Each point is reached from the start by the listed moves, each made once or not at all, plus a little noise. Is the number of moves made odd or even? Then give how often each move was made.
(in the rows, 128 means zero)

Moves:
(1): 115 135  78 136
(2):  97 144 126  84
Start: 139 158 119 133
Points:
 97 179  62 100 => even (1, 1)
132 158 115 131 => even (0, 0)

Moves:
(1): 157 143 134 152 128 108 143 137 119 140
(2): 165 170 149  98 136 114 146 135 103 157
(3): 125 128 143 136 131 134 147 134 109 123
(4): 110 159 125 138 129 130 135 125 128 102
(5): 132 117  98 122 155 140 148 135 126 119
(6): 128 118  99 128  87 143 156 146 139 119
(7): 132 136 149 126 145 105 153 121 157 114
(8):  52 105 112 122 137 133  98 165 141 134
(9): 122 133 127 131 131 170 116 165 164 140
Start: 116 139 113 154 152 113 128 119 156 127
Points:
168 219 122 160 191  96 204 145 103 130 => odd (1, 1, 1, 1, 1, 0, 0, 0, 0)
132 203  62 127 155 168 184 187 172 125 => odd (0, 1, 0, 1, 1, 1, 0, 0, 1)
124 135  99 146 189  99 172 123 180 105 => even (0, 0, 0, 0, 1, 0, 1, 0, 0)
 97 173 113 167 132 153 197 167 212  90 => odd (0, 0, 1, 1, 0, 1, 1, 0, 1)
 76 126  78 171 119 116 138 183 168 135 => odd (1, 0, 0, 0, 0, 1, 0, 1, 0)
